Each row is a point. Each copy is the shape, with its points in the same order, stretched, turned, moved and blurred by noise. Say if it was mirrored as well.
In the rows, 128 means zero.

Shape (6 x 2):
[[121 130]
 [131 156]
 [130 137]
 [177  62]
 [168 154]
 [125 147]]
Copy 1:
[[119 130]
 [119 158]
 [126 143]
 [204 108]
 [152 184]
 [116 145]]
Copy 1 is: only turned
Copy 2 (6 x 2):
[[114 132]
 [118 102]
 [121 121]
 [178 176]
 [150  96]
 [110 109]]
Copy 2 is: mirrored
Copy 3:
[[132 130]
 [120 101]
 [128 124]
 [189 186]
 [169  99]
 [125 112]]
Copy 3 is: mirrored

Shape:
[[131 128  87]
 [141  95 155]
 [149 126 167]
 [142  88 136]
 [ 99 195 169]
 [127  89 150]]
Copy 1, 6 rows:
[[123 123  92]
 [152 117 164]
 [155 145 162]
 [147 107 146]
 [ 96 201 158]
 [138 114 165]]
Copy 1 is: only turned
Copy 2, 6 rows:
[[127 154  97]
 [138  93 133]
 [145 104 154]
 [140 100 117]
 [101 149 194]
 [127  87 117]]
Copy 2 is: only turned
Copy 3 (6 x 3):
[[109 117  90]
 [160 109 147]
 [156 140 153]
 [156  99 129]
 [ 86 176 181]
 [153  95 149]]
Copy 3 is: only turned
Copy 4:
[[167 150 134]
 [147  89 139]
 [140  89 104]
 [156  96 149]
 [ 90 137  61]
 [135  98 146]]
Copy 4 is: mirrored

Shape, 10 rows:
[[112 107  97 106]
 [ 94 145 177 129]
 [ 96 112 107 232]
 [130 136 124 176]
 [100 127 110 110]
 [167 127 107 117]
 [105 122 150 127]
 [112 104 139 102]
 [ 97 129 102 102]
 [126 131  99 101]]
Copy 1 (10 x 4):
[[141 109 150  98]
 [ 87 159 163 144]
 [197 211 103 148]
 [145 154 108 153]
 [122 128 142  99]
 [133  83 111 137]
 [116 142 161 135]
 [123 115 174 123]
 [120 123 144  86]
 [121 102 128 104]]
Copy 1 is: mirrored
Copy 2 (10 x 4):
[[109 100 105 138]
 [131 157 152  73]
 [ 99 191 120 211]
 [145 169 124 166]
 [115 117 101 117]
 [168 108 107 139]
 [122 122 136 107]
 [116 102 141 109]
 [106 106  92 116]
 [134 110  97 127]]
Copy 2 is: only turned
Copy 3:
[[126  91 133 136]
 [ 90 159 182 167]
 [ 72 146  51 226]
 [111 153  96 173]
 [102 108 146 131]
 [165 120 106 127]
 [113 132 159 162]
 [133 108 166 159]
 [ 99  96 144 129]
 [126 104 138 116]]
Copy 3 is: only turned

Shape, 13 rows:
[[126 137 125 119 105 140 117 141]
 [126 125 128 126 137 135 158 142]
 [158 117 149 123 142 146  96 121]
 [132 107 127  98 116 137 132 102]
 [151 122 111 121 194 115 111  98]
 [178 121 147 145 109 102 117 249]
 [163 127 116 128 132  95 100 110]
 [186 132 115 127  99 125 125 100]
 [153 153 114  82 102 125 115 109]
 [135 116 185 124 180 141 103 137]
 [142 111 109 140  98 105 100  97]
 [143 142 111 137 125 142 118  92]
 [136 127 173 144 151 110 122 123]]
Copy 1, 13 rows:
[[120 132 137 134 111 142 148 154]
 [149 123 132 151 149 121 150 125]
 [110 109 164 124 142 150 114 102]
 [136 100 133 113 114 125 159 113]
 [138 116 121  86 194 131 110  82]
 [146 126 185 191 146 138  63 215]
 [137 106 134  83 130 113  94 124]
 [153 106 124 106  86 137  98 107]
 [161 116 136  81  96 149 148 145]
 [113 127 194 138 185 133 142 100]
 [116  97 128 104  90 102  95 132]
 [128 130 109 109 116 132 123 100]
 [139 138 171 130 148  94 121 103]]
Copy 1 is: only turned
Copy 2 (13 x 8):
[[107 126 132  90 113 127 111 139]
 [116 122 144 111 148 123 147 134]
 [153  95 131 107 131 117  96 152]
 [131 102 138 104 108 131 126 106]
 [169 120 105 121 170  82 107 121]
 [ 90 104  95  74 127 108 168 241]
 [153 116  99 115 113  80 112 136]
 [164 125 129 109  80 101 130 140]
 [132 132 130  75  91  97 109 114]
 [130  72 142 110 175 104  93 157]
 [135 119  96 132  86 111 104 126]
 [151 139 133 124 114 115  97 128]
 [114  92 139 132 152  83 109 154]]
Copy 2 is: only turned
Copy 3:
[[111 133 121 115 111 149 116 131]
 [119 130 136 139 144 148 148 130]
 [143 141 114 133 137 156  84 113]
 [146 111 105 119 118 141 131 103]
 [154 156  96 140 182 108 110 112]
 [ 26 136 154 189 124 156  80 142]
 [125 155 104 144 124 109  97 101]
 [131 160  91 145  91 150 119  83]
 [110 141  92  99 108 141 122  79]
 [142 135 154 132 176 155  79 121]
 [143 140 104 138  87 108 106 116]
 [150 163 102 120 113 139 126 116]
 [139 149 165 143 141 131 103 112]]
Copy 3 is: mirrored
Copy 4, 13 rows:
[[149 136 122 130 122 138 104 138]
 [129 120 120 138 154 147 127 134]
 [186 106 143 142 130 116 113 112]
 [152 135 130 119 109 147 142 102]
 [149  96 110 132 136  84 133  82]
 [177  91 107 120 167 122 130 248]
 [158 122 119 123  96  83 138 127]
 [172 149 123 160  91 102 149 125]
 [170 178 113 114 104 118 133 113]
 [169  83 170 117 175 120 102 117]
 [136 119 131 131  58 109 131 125]
 [150 137 123 158 102 113 108  98]
 [141 104 170 133 144 104 122 134]]
Copy 4 is: only turned

Shape, 12 rows:
[[142 173  82 146 137  86 180 162 117]
 [160  69 120 112  99 171 133 138 154]
 [100 146 118 156 134 163 151 120 123]
 [124 148  90 156 144  85 187 159  93]
 [120 107  90 134 129 121 103 165 133]
 [117 114  98 108 148 119 175 152 152]
 [120 176 152 137 143 113 142 105 121]
 [132  75  87 117  68 150  89 121 148]
 [ 84 147 146 131 122 108 187 125 111]
 [122 124 135 155 164  99 188  90 114]
 [113 169 100 119 149 119 171  99 115]
 [103 155 125 166 116 118 144 100 160]]
Copy 1, 12 rows:
[[ 58 133  82 152 176 132 157 136 130]
 [158  76 157 116  97 145 143 122 155]
 [ 99 157 159 158 128 164 156 130 107]
 [ 49 122 103 157 175 116 177 143  93]
 [126 119 120 112 123 131 136 173 110]
 [ 79 119 139 102 144 140 185 140 148]
 [106 180 137 148 176 125 134 105 124]
 [179 106 120 102  63 146 143 127 115]
 [ 51 150 156 135 142 110 167 101 116]
 [105 153 152 152 189 107 205 104 107]
 [ 86 170 123 133 172 159 178 101 106]
 [116 192 127 153 120 127 165 122 136]]
Copy 1 is: mirrored
Copy 2:
[[115 172  94  87 112  89 163 155 135]
 [152  75 170 130  76 128 112 126 141]
 [ 78 131 132 125 118 148 160 129 109]
 [114 145 100  74 134  87 195 156 107]
 [130 107 103 123 132 135 132 173 131]
 [124 121 137  60 113 133 155 144 160]
 [ 95 168 146 116 149 120 136 107 136]
 [166  96 129 179  87 160 129 134 144]
 [ 97 168 163  96 145 133 187 138 125]
 [ 96 123 138  99 155 103 192  93 132]
 [ 99 172 117  86 128 141 168  85 136]
 [ 74 148 138 147 115 133 164 118 147]]
Copy 2 is: mirrored
Copy 3, 12 rows:
[[ 83 142 100 120 190 103 152 133 109]
 [146  83 124 151  90 166 159 151 156]
 [142 163 104 132 105  85 136 125 154]
 [ 91 141  95 130 176  81 141 133  80]
 [142  97 104 151 148 143  90 145 126]
 [118  78  94 120 145  95 149 147 146]
 [131 169 152  88 144  75 129 111 133]
 [148  83 106 163 101 190 103  94 149]
 [ 87 138 139 101 112  51 137 112 121]
 [152 124 138 124 133  52 163 113 102]
 [131 140  99  92 149  74 147 103 132]
 [121 155 141 156 132  84 134  79 170]]
Copy 3 is: mirrored
